Each row of a before or after table is a point. The points were changed in one or more steps. Then noise was added and the rows were shuffled. The steps act on columns, c1 being the first. What was done? A step turns or swaps two columns, mirrors them in a line or flattens them onto one, adds a multiple of one to another, or multiplies or shifts one. Angles are multiples of 10 degrees, from the lower column toward the higher: turns from -170 to 170, lines from 10 to 170 but not 90. Use the fewest steps. Two steps may share a column if one is a turn and the other turns, adds or multiplies; they go together, in the order done. Otherwise the lowest column goes first.

Before:
[[ -2  23  82]
 [  2  -3  66]
 [ 47  -2  12]
 [ 57 -25  60]
 [-24 -10  11]
 [-43 -25 -23]
 [ 32 -36 -22]
 [ 31  83  56]
 [-42 -20  -2]]
After (9 x 3):
[[  32   -3   96]
 [ -45   39  -34]
 [ -42   28  -14]
 [  33  -46  -40]
 [ -23    8    3]
 [  -2  -33   78]
 [  57 -116   30]
 [   2  -47   49]
 [  45  -58    8]]
Steps: turn c2 and c3 by 40 degrees; add -1 times c1 to c2

Before (10 x 6):
[[ -19  -26   59   36  -57    0]
 [ -19    4  -14  -32   18  -17]
 [  -5  -81  -33  -36  -35  -23]
 [ -28  -42   19  -35  -32   47]
 [ -27  -85   17   81  -46  -10]
 [  65  -10    2   21  -56  -62]
 [  26   31  -76    1    1 -102]
 [  31   48    4  -51   45   27]
 [   9  -20  -24  -18    7   22]
 [  37   22   31   46   44 -108]]
After:
[[ -10  -26   59   35  -58   16]
 [   9   30  -73    2    2 -102]
 [ -11  -86   13   84  -44    2]
 [   5  -19  -22  -20    9   21]
 [  28  -10    5   21  -54  -44]
 [  -9  -39   20  -36  -31   61]
 [  -2  -79  -34  -36  -36  -13]
 [  -7    4  -19  -31   20  -22]
 [   8   52    1  -51   45   15]
 [  16   24   35   43   44 -122]]
Steps: multiply c1 by 0.4; add -0.3 times c5 to c6

Before, 9 rows:
[[ 27 -49 -43   7  27  -4 -65  37 -41]
 [  6  16  62 106 -24 -48 -52  23  46]
 [ 83 -23 -28 -10  55 -36 -34  42  33]
 [ 33  16 -74   1  52 -54 -77  21   3]
 [  3 -29 -38 -11  46 -62 -13  48 -23]
 [-39  21  11  88   4  47  30  -3  18]
 [-84 -19  11  60 -31  57  14  21  74]
 [ 20  68  33  21   0 -19 -59  50   2]
 [-32 -18 -48  74 -61  24  25  51  10]]
After:
[[-85  67  10  60 -33  57 -36  23  -6]
 [ 33 -51 -71   1  52 -54 -58  19   3]
 [  2 -17 -40 -12  48 -60   0  50  32]
 [  7  -6  65 104 -23 -49 -70  18 -14]
 [-36  31 -48  72 -60  21  14  51   8]
 [ 82   7 -29 -12  56 -39 -47  40  20]
 [ 20 -58  32  20  -1 -18 -47  51 -53]
 [-39  23  10  86   2  46   9  -3 -33]
 [ 28 -55 -42   5  25  -6 -25  38  73]]
Steps: turn c7 and c9 by 40 degrees; turn c2 and c9 by -110 degrees

Before:
[[  2  27 -17 -11 -21  -4  -9  21  19 -32  22   1]
 [-12 -21   3 -21  13 -11  -4 -14  -9   9 -30 -14]
 [ 19  18 -10   2 -14  -9   5   8  35 -19   0   8]
 [ 15  -4   5  25 -12 -23  -7  23   3 -23  37 -17]
 [ -3   8   7  12   7 -39   6  26  -9   2  19  -8]
 [-10 -12  -6 -15  28  -1   8 -12   2 -27 -22  17]
 [  6   7 -17 -22  -1  -3  16 -31   7   7   5  19]
 [ 17  -2   3  15  19 -17  26  19 -26   0  11 -28]
 [-12 -26  -9 -32  17   2  26  -2  17 -12 -14  11]]
After, 9 rows:
[[  8   1 -16   1   0  -1  81 -31   6  13   7  46]
 [ -7 -57   5   7 -11 -26 -75  22   4 -24  40 -41]
 [-53 -21   5  13   8 -29 -21  24  -8  -2  21 -21]
 [-18  23  -6   0  30   5  50 -14   3 -25 -23  41]
 [  5 -17   1  29  19 -23  -1  19 -25  -4  13 -72]
 [-33  25   4 -16  12  -1  47 -16  -6   9 -30 -35]
 [-17  -4  -9   8  18   8 124  -1  18  -7 -15  27]
 [ 17  15 -10   7 -14 -21   3   6  37 -19  -2  18]
 [ -2  -4 -18 -14 -18  -6  14  20  19 -31  25   2]]
Steps: turn c1 and c6 by -40 degrees; multiply c1 by 2; add -1.5 times c11 to c2; add -0.3 times c3 to c10; turn c4 and c7 by -60 degrees; multiply c7 by 3; multiply c12 by 2.5
